Every row gives one point. The points of each table are mixes of a few directions, plus a little noise. How many directions does each table use, and how many do they share? Where both have some left over, give the other angles between the two spaces (their principal angles), to ten degrees, smallest first.

First (4 x 3):
[[ 0.43  0.10  0.41]
 [ 0.18 -0.33 -0.32]
 [-0.24  0.14  0.04]
 [-0.39  0.09 -0.13]]
Second (4 x 3):
[[ 0.17  0.18 -0.64]
 [-0.21  0.17  0.45]
 [ 0.00 -0.05  0.04]
 [ 0.03 -0.29  0.15]]
Directions: first 2, second 2, shared 1; angles 70

First (8 x 4):
[[-0.06 -0.17  0.10 -0.02]
 [ 0.12  0.39 -0.21  0.05]
 [-0.21 -0.64  0.36 -0.08]
 [-0.14 -0.43  0.24 -0.05]
 [ 0.01  0.04 -0.02  0.01]
 [ 0.15  0.44 -0.25  0.06]
 [ 0.23  0.71 -0.40  0.09]
 [-0.11 -0.34  0.19 -0.05]]
Second:
[[ 0.04  0.14 -0.07  0.01]
 [ 0.04  0.11 -0.07  0.02]
 [ 0.16  0.47 -0.26  0.06]
 [ 0.05  0.15 -0.08  0.01]
 [-0.28 -0.86  0.48 -0.11]]
Directions: first 1, second 1, shared 1

First:
[[-0.59  0.47  0.10  0.77  0.02 -0.36]
 [-0.08  0.04  0.03 -0.22 -0.11 -0.07]
 [ 0.43 -0.33 -0.09 -0.29  0.08  0.29]
 [ 0.18 -0.13 -0.05  0.07  0.10  0.14]
 [ 0.31 -0.26 -0.04 -0.70 -0.11  0.16]
 [-0.41  0.29  0.11 -0.06 -0.20 -0.30]
 [ 0.20 -0.12 -0.08  0.49  0.25  0.19]
 [-0.06  0.04  0.02 -0.06 -0.05 -0.04]]
Second:
[[-0.36  0.28  0.07  0.34 -0.04 -0.23]
 [ 0.41 -0.28 -0.11  0.17  0.24  0.31]
 [-0.16  0.13  0.03  0.23  0.01 -0.10]
 [-0.33  0.24  0.08  0.01 -0.14 -0.24]
 [-0.24  0.16  0.07 -0.21 -0.18 -0.19]
 [ 0.02 -0.05  0.03 -0.72 -0.24 -0.05]
 [ 0.60 -0.46 -0.12 -0.54  0.07  0.39]
 [ 0.29 -0.21 -0.07 -0.04  0.11  0.21]
 [-0.22  0.20  0.02  0.75  0.16 -0.10]]
Directions: first 2, second 2, shared 2

First (9 x 8):
[[-0.02  0.24  0.23  0.38  0.44 -0.27 -0.32  0.35]
 [-0.06  0.22 -0.17  0.16  0.00 -0.36 -0.11  0.08]
 [ 0.01 -0.03 -0.27 -0.19 -0.42 -0.30  0.49  0.18]
 [ 0.12 -0.37  0.33 -0.18  0.14  0.42  0.17  0.02]
 [ 0.07 -0.09  0.14 -0.06  0.26 -0.10 -0.21 -0.14]
 [ 0.02 -0.03  0.04 -0.22 -0.25  0.52  0.16 -0.10]
 [-0.15  0.09 -0.26  0.32 -0.11 -0.38  0.16  0.27]
 [ 0.30  0.34  0.23 -0.74 -0.12  0.36 -0.36 -0.47]
 [-0.31 -0.39 -0.27  0.50  0.05  0.11  0.05 -0.19]]
Second:
[[-0.52  0.34  0.05 -0.44  0.05 -0.60 -0.29  0.17]
 [-0.31  0.19  0.53 -0.13  0.02 -0.27 -0.25  0.13]
 [-0.13  0.10 -0.53 -0.25  0.03 -0.24  0.02  0.00]
 [-0.25  0.17  0.04 -0.21  0.03 -0.29 -0.14  0.08]
 [ 0.29 -0.19 -0.27  0.18 -0.02  0.30  0.20 -0.11]
 [ 0.05 -0.04  0.43  0.16 -0.02  0.13 -0.04  0.01]
 [-0.24  0.17 -0.52 -0.35  0.04 -0.37 -0.05  0.04]
 [ 0.32 -0.21 -0.07  0.26 -0.03  0.36  0.18 -0.11]
 [ 0.39 -0.27  0.60  0.50 -0.05  0.55  0.12 -0.08]
 [ 0.40 -0.25 -0.25  0.28 -0.04  0.42  0.25 -0.14]]
Directions: first 5, second 2, shared 0; angles 40, 50

First:
[[ 0.09 -0.08  0.03  0.20  0.25  0.27  0.13 -0.03  0.24]
 [-0.45 -0.17 -0.57  0.18 -0.07 -0.17  0.12  0.31 -0.12]
 [-0.05 -0.18 -0.19  0.35  0.31  0.29  0.23  0.09  0.28]
 [-0.17  0.09 -0.10 -0.25 -0.34 -0.38 -0.17  0.06 -0.34]
 [ 0.51  0.05  0.55  0.08  0.36  0.47  0.05 -0.30  0.39]
 [ 0.04 -0.09 -0.03  0.20  0.22  0.24  0.14  0.00  0.22]
 [-0.01  0.22  0.14 -0.48 -0.48 -0.48 -0.31 -0.07 -0.45]
 [-0.45 -0.11 -0.54  0.09 -0.16 -0.26  0.06  0.29 -0.20]
 [ 0.48  0.12  0.58 -0.07  0.19  0.29 -0.06 -0.30  0.23]
 [ 0.02  0.14  0.13 -0.30 -0.29 -0.28 -0.20 -0.05 -0.26]]
Second, 8 rows:
[[ 0.26 -0.08  0.20  0.27  0.40  0.45  0.16 -0.12  0.40]
 [ 0.02 -0.01  0.01  0.02  0.03  0.04  0.01 -0.01  0.04]
 [-0.26  0.09 -0.20 -0.24 -0.39 -0.43 -0.15  0.12 -0.39]
 [-0.27  0.08 -0.21 -0.28 -0.42 -0.48 -0.19  0.14 -0.42]
 [-0.09  0.01 -0.06 -0.08 -0.13 -0.14 -0.06  0.03 -0.13]
 [-0.26  0.07 -0.21 -0.26 -0.39 -0.45 -0.15  0.12 -0.39]
 [ 0.38 -0.11  0.30  0.39  0.59  0.67  0.25 -0.18  0.60]
 [ 0.19 -0.05  0.16  0.21  0.31  0.35  0.13 -0.09  0.29]]
Directions: first 2, second 1, shared 1

First (9 x 11):
[[ 0.69  0.17  0.12 -0.09  0.63  0.74  0.17 -0.16  0.36 -0.19  0.94]
 [-0.36  0.25  0.20 -0.22 -0.36 -0.51 -0.11  0.12 -0.62  0.00 -0.81]
 [ 0.38  0.25  0.19 -0.17  0.32  0.34  0.08 -0.08  0.00 -0.14  0.36]
 [ 0.24  0.13  0.09 -0.08  0.21  0.24  0.06 -0.05  0.04 -0.08  0.27]
 [-0.16 -0.21 -0.16  0.15 -0.13 -0.11 -0.03  0.02  0.12  0.09 -0.07]
 [-0.03  0.03  0.03 -0.02 -0.03 -0.04 -0.01  0.01 -0.06  0.00 -0.07]
 [-0.33 -0.23 -0.18  0.16 -0.28 -0.30 -0.08  0.06  0.02  0.13 -0.31]
 [-0.02  0.12  0.09 -0.10 -0.03 -0.06 -0.01  0.02 -0.17 -0.03 -0.14]
 [-0.41 -0.51 -0.39  0.37 -0.32 -0.28 -0.08  0.06  0.30  0.22 -0.17]]
Second (9 x 11):
[[ 0.25  0.26  0.42 -0.18  0.11  0.06 -0.20 -0.31  0.21  0.03  0.16]
 [ 0.34  0.25  0.34 -0.24  0.06  0.07 -0.32 -0.28  0.22  0.12  0.41]
 [-0.05 -0.16  0.24  0.44 -0.15 -0.41 -0.31  0.25  0.12 -0.06 -0.02]
 [-0.08  0.07  0.07 -0.12  0.03  0.09  0.19 -0.10 -0.05 -0.04 -0.20]
 [-0.29  0.08 -0.64 -0.20  0.50  0.73  0.96 -0.23 -0.35 -0.22 -0.73]
 [-0.21 -0.05 -0.08 -0.14 -0.08  0.06  0.34  0.03 -0.17 -0.04 -0.32]
 [-0.05 -0.13  0.05 -0.08 -0.37 -0.29 -0.17  0.21 -0.04  0.12  0.21]
 [-0.06 -0.38 -0.46  0.43 -0.19 -0.31 -0.27  0.51 -0.07  0.07  0.31]
 [ 0.17  0.07  0.09  0.06  0.09  0.01 -0.20 -0.07  0.12  0.02  0.19]]
Directions: first 2, second 4, shared 0; angles 30, 50

First, 11 rows:
[[-0.64  0.09  0.67  0.40 -0.19  0.11 -0.15 -0.06  0.21  0.12  0.29  0.31]
 [-0.04 -0.49 -0.03 -0.01  0.03  0.06  0.41 -0.05 -0.24 -0.63 -0.49 -0.23]
 [ 0.34 -0.13 -0.06 -0.03 -0.16  0.10  0.22 -0.03 -0.50  0.00 -0.42 -0.35]
 [-0.39 -0.03 -0.03 -0.10  0.12  0.26 -0.17 -0.24  0.03  0.26  0.32  0.16]
 [ 0.00 -0.21 -0.11 -0.08  0.03  0.13  0.15 -0.10 -0.20 -0.14 -0.18 -0.14]
 [-0.01  0.08 -0.22 -0.11  0.25 -0.26 -0.11  0.15  0.50 -0.22  0.24  0.24]
 [-0.08 -0.11  0.60  0.41 -0.33 -0.10  0.25  0.15 -0.12 -0.36 -0.37 -0.10]
 [ 0.14  0.33 -0.10 -0.08 -0.03  0.05 -0.27 -0.03 -0.01  0.56  0.27  0.06]
 [ 0.10  0.19 -0.39 -0.29  0.17  0.15 -0.27 -0.16 -0.03  0.53  0.34  0.06]
 [ 0.33 -0.15 -0.67 -0.37  0.42 -0.32  0.10  0.17  0.37 -0.55 -0.06  0.02]
 [ 0.26  0.43  0.36  0.27 -0.33 -0.16 -0.16  0.20 -0.02  0.42  0.04  0.01]]
Second (10 x 12):
[[ 0.81  0.21 -0.49 -0.23  0.06 -0.35  0.03  0.28  0.01 -0.01 -0.21 -0.21]
 [-0.06 -0.04 -0.15 -0.07  0.22 -0.23  0.00  0.13  0.43 -0.37  0.11  0.18]
 [ 0.33 -0.07 -0.40 -0.21  0.19 -0.20  0.10  0.12  0.11 -0.30 -0.14 -0.08]
 [-0.66 -0.01  0.96  0.51 -0.52  0.54 -0.05 -0.33 -0.52  0.53  0.04  0.00]
 [-0.04 -0.19  0.20  0.12 -0.15  0.10  0.20 -0.05 -0.27 -0.17 -0.28 -0.16]
 [-0.31  0.16  0.08  0.02  0.10 -0.02 -0.24 -0.02  0.36  0.16  0.41  0.30]
 [-0.34  0.03  0.69  0.40 -0.37  0.19  0.02 -0.08 -0.23  0.18 -0.06  0.00]
 [-0.19 -0.15  0.11  0.06  0.00  0.04  0.08 -0.04  0.01 -0.20 -0.06  0.02]
 [ 0.35 -0.06 -0.69 -0.45  0.28  0.06 -0.01 -0.10 -0.12  0.11  0.00 -0.15]
 [ 0.15  0.14 -0.30 -0.17  0.18 -0.14 -0.13  0.07  0.23  0.07  0.19  0.09]]
Directions: first 4, second 4, shared 4

First (8 x 14):
[[ 0.06 -0.27 -0.04  0.01 -0.16  0.34 -0.19  0.11  0.28 -0.06 -0.29  0.09
   0.05 -0.25]
 [ 0.23 -0.29 -0.01  0.10  0.13  0.15 -0.23 -0.11  0.04  0.17 -0.30  0.20
   0.08 -0.28]
 [-0.14  0.39 -0.15 -0.13  0.13 -0.05 -0.20 -0.15 -0.07  0.13 -0.16  0.07
  -0.44 -0.06]
 [-0.02 -0.37  0.47  0.27 -0.28 -0.29  0.13  0.77  0.14  0.25 -0.68 -0.28
  -0.22  0.68]
 [-0.04  0.04 -0.07 -0.10 -0.07  0.00  0.39 -0.13 -0.08 -0.42  0.76 -0.10
   0.51  0.00]
 [ 0.20 -0.21  0.01  0.12  0.12  0.03  0.01 -0.21 -0.10  0.06  0.24  0.09
   0.31 -0.15]
 [-0.20  0.39 -0.13  0.00 -0.15 -0.01  0.18 -0.33 -0.14 -0.14  1.07 -0.20
   0.13  0.07]
 [-0.09  0.32 -0.09 -0.27  0.28 -0.18 -0.09  0.05 -0.08  0.02 -0.64  0.14
  -0.43 -0.01]]
Second (11 x 14):
[[-0.06  0.08  0.17 -0.15 -0.37  0.47  0.03  0.09  0.13  0.26  0.35  0.15
  -0.13  0.07]
 [-0.11 -0.08 -0.05  0.26 -0.04  0.09  0.04 -0.10  0.27  0.41  0.30 -0.19
   0.08  0.04]
 [ 0.30 -0.44  0.03  0.27  0.87 -0.91  0.68 -0.16 -0.33 -0.05 -0.04 -0.17
   0.89  0.20]
 [ 0.13 -0.38 -0.10  0.12  0.43 -0.03  0.04 -0.01  0.34  0.39 -0.67  0.08
   0.19 -0.20]
 [-0.22  0.19 -0.23 -0.28 -0.07 -0.01  0.09  0.14  0.15 -0.61 -0.19 -0.11
  -0.02 -0.10]
 [-0.18  0.24 -0.05 -0.21 -0.34  0.28 -0.14  0.11  0.09 -0.24  0.08  0.03
  -0.27 -0.05]
 [-0.14  0.05  0.01  0.02 -0.35  0.48 -0.16  0.04  0.33  0.40  0.22  0.02
  -0.22 -0.02]
 [ 0.13 -0.17 -0.18  0.21  0.36 -0.26 -0.39 -0.11 -0.01  0.04 -0.77 -0.01
  -0.17 -0.25]
 [ 0.11  0.19  0.22  0.09 -0.24 -0.05 -0.28 -0.10 -0.47  0.01  0.39  0.05
  -0.27  0.14]
 [ 0.20 -0.10  0.18 -0.07  0.10 -0.03  0.03  0.02 -0.22  0.10 -0.10  0.20
   0.04  0.04]
 [-0.17  0.41  0.01 -0.30 -0.35 -0.03  0.07  0.09 -0.28 -0.68  0.45 -0.07
  -0.12  0.14]]
Directions: first 5, second 5, shared 3; angles 60, 90

First:
[[-0.09  0.10  0.47 -0.26 -0.21  0.01  0.00 -0.07  0.06 -0.01 -0.52  0.26
  -0.26  0.04  0.00 -0.20  0.17  0.03]
 [-0.26  0.07 -0.46  0.27  0.44  0.15  0.03  0.22 -0.04  0.04  0.56  0.26
   0.08  0.03  0.26  0.25 -0.15 -0.28]
 [ 0.01 -0.34 -0.37 -0.56  0.03 -0.08 -0.20 -0.05  0.15 -0.18 -0.61  0.07
   0.17  0.42  0.08  0.45 -0.19 -0.04]
 [ 0.22 -0.10 -0.30  0.23 -0.15 -0.05 -0.03 -0.17 -0.07  0.05  0.49 -0.59
   0.30 -0.21 -0.41 -0.16  0.17  0.28]
 [-0.23 -0.06 -0.56 -0.20  0.29 -0.12  0.08 -0.15  0.06 -0.18 -0.03  0.12
   0.22  0.62  0.44  0.35 -0.02 -0.15]
 [ 0.51  0.03  0.76  0.36 -0.30 -0.04  0.01  0.19 -0.12  0.15  0.03 -0.35
  -0.22 -0.70 -0.32 -0.29 -0.24  0.16]
 [ 0.27  0.21  0.24  0.50  0.06 -0.36  0.44 -0.18 -0.18 -0.04  0.42 -0.42
   0.06  0.10  0.41 -0.17 -0.05  0.05]
 [-0.10  0.05 -0.10  0.11  0.03  0.12 -0.04  0.03 -0.02  0.07  0.24  0.04
   0.01 -0.12 -0.13 -0.09  0.11  0.00]
 [-0.33  0.02  0.32 -0.43 -0.19  0.36 -0.30  0.17  0.16  0.10 -0.57  0.62
  -0.36 -0.20 -0.34 -0.14  0.19 -0.05]]
Second, 10 rows:
[[-0.17 -0.05  0.21 -0.82 -0.18 -0.29  0.07 -0.39  0.19 -0.28 -1.20  0.30
  -0.11  0.86  0.44  0.10  0.20  0.04]
 [ 0.01  0.16 -0.16  0.42  0.33 -0.17  0.31  0.01 -0.12 -0.03  0.53 -0.09
   0.11  0.18  0.49  0.10 -0.16 -0.16]
 [ 0.06  0.04 -0.08  0.31  0.09  0.09 -0.01  0.14 -0.08  0.10  0.43 -0.11
   0.04 -0.29 -0.12 -0.03 -0.07 -0.03]
 [ 0.05  0.02 -0.07  0.27  0.09  0.07  0.00  0.11 -0.07  0.08  0.39 -0.09
   0.04 -0.24 -0.10 -0.02 -0.07 -0.02]
 [-0.14 -0.16  0.27 -0.93 -0.39 -0.08 -0.19 -0.29  0.24 -0.19 -1.29  0.29
  -0.15  0.48 -0.06  0.00  0.27  0.16]
 [ 0.03  0.12 -0.13  0.40  0.24 -0.06  0.19  0.06 -0.11  0.02  0.52 -0.11
   0.08 -0.02  0.25  0.05 -0.13 -0.12]
 [ 0.13  0.01 -0.12  0.52  0.08  0.26 -0.11  0.29 -0.11  0.21  0.77 -0.20
   0.06 -0.66 -0.42 -0.09 -0.12  0.01]
 [ 0.04 -0.07  0.01  0.02 -0.12  0.18 -0.18  0.12  0.01  0.10  0.08 -0.05
  -0.01 -0.35 -0.39 -0.09  0.02  0.06]
 [-0.05  0.06 -0.01 -0.06  0.09 -0.17  0.17 -0.12  0.01 -0.10 -0.13  0.05
   0.01  0.35  0.36  0.08 -0.02 -0.07]
 [ 0.03 -0.11  0.07 -0.15 -0.21  0.18 -0.25  0.07  0.05  0.08 -0.14  0.01
  -0.05 -0.32 -0.46 -0.10  0.08  0.11]]
Directions: first 5, second 2, shared 2

First, 9 rows:
[[ 0.12 -0.34 -0.16  0.03  0.01 -0.41  0.20  0.26  0.10 -0.33 -0.76 -0.56
   0.03 -0.33 -0.42 -0.31 -0.23  0.28 -0.20 -0.29]
 [-0.38 -0.58 -0.53  0.53 -0.94 -0.85 -0.80 -0.16 -0.11 -0.03 -0.01  0.09
  -0.80 -0.32  1.03 -1.04 -0.03  0.21 -0.47  0.53]
 [ 0.05  0.14  0.05 -0.16  0.07  0.05 -0.07 -0.07 -0.04  0.17  0.37  0.20
   0.02  0.05 -0.01  0.09  0.01 -0.27  0.05  0.33]
 [ 0.16  0.16  0.16 -0.24  0.21  0.12  0.11  0.02  0.00  0.12  0.28  0.07
   0.16  0.07 -0.30  0.20 -0.04 -0.34  0.05  0.24]
 [-0.07  0.25  0.09  0.00  0.15  0.34  0.06 -0.11 -0.01  0.11  0.14  0.20
   0.11  0.18  0.08  0.31  0.16  0.06  0.25 -0.19]
 [-0.10  0.21  0.36  0.29  0.00  0.20  0.14 -0.01  0.14  0.09  0.11  0.01
   0.01  0.31 -0.38  0.26  0.06 -0.30  0.15 -0.17]
 [ 0.06  0.13  0.00 -0.17  0.22  0.22  0.11 -0.03 -0.03  0.02  0.02  0.07
   0.17  0.02  0.01  0.22  0.06  0.11  0.14 -0.13]
 [ 0.00  0.15 -0.20 -0.11  0.21 -0.12  0.01 -0.06 -0.01  0.13 -0.17  0.02
   0.07 -0.18 -0.22  0.04  0.00  0.11  0.29  0.02]
 [ 0.17 -0.13  0.25 -0.16  0.08  0.45  0.25  0.15 -0.03 -0.28  0.03 -0.10
   0.23  0.19  0.21  0.22  0.02  0.14 -0.26 -0.34]]
Second, 9 rows:
[[ 0.30 -0.21  0.32 -0.16 -0.21 -0.21 -0.05  0.24  0.06 -0.05  0.49 -0.22
  -0.06 -0.01 -0.53  0.03 -0.23 -0.90 -0.60  0.60]
 [ 0.15 -0.05  0.18 -0.15 -0.01 -0.18 -0.12  0.08 -0.04  0.02  0.25 -0.09
  -0.13 -0.07 -0.46 -0.04 -0.21 -0.75 -0.29  0.59]
 [ 0.10 -0.21  0.08  0.12 -0.27  0.15  0.27  0.16  0.20 -0.14  0.06 -0.11
   0.25  0.21  0.35  0.06  0.14  0.53 -0.18 -0.56]
 [-0.25  0.22 -0.25  0.10  0.26  0.14  0.01 -0.22 -0.10  0.05 -0.43  0.21
   0.00 -0.01  0.36 -0.12  0.12  0.60  0.52 -0.32]
 [-0.25  0.24 -0.24  0.07  0.27  0.09 -0.06 -0.24 -0.13  0.09 -0.38  0.21
  -0.06 -0.07  0.23 -0.07  0.09  0.40  0.50 -0.17]
 [ 0.10  0.00  0.18 -0.14  0.12 -0.14 -0.07  0.04 -0.10  0.01  0.11 -0.03
  -0.14 -0.03 -0.39 -0.19 -0.25 -0.67 -0.15  0.61]
 [ 0.09 -0.03  0.25 -0.08  0.17 -0.04  0.11  0.06 -0.07 -0.07 -0.02  0.00
  -0.05  0.12 -0.18 -0.38 -0.26 -0.38 -0.08  0.43]
 [-0.19  0.14 -0.24  0.10  0.09  0.11 -0.02 -0.15 -0.03  0.05 -0.26  0.13
   0.03 -0.04  0.31  0.07  0.18  0.53  0.36 -0.39]
 [-0.04 -0.09 -0.29  0.14 -0.43  0.08 -0.08  0.02  0.20  0.03  0.16 -0.08
   0.18 -0.10  0.33  0.63  0.44  0.63 -0.06 -0.80]]
Directions: first 5, second 3, shared 1; angles 30, 80
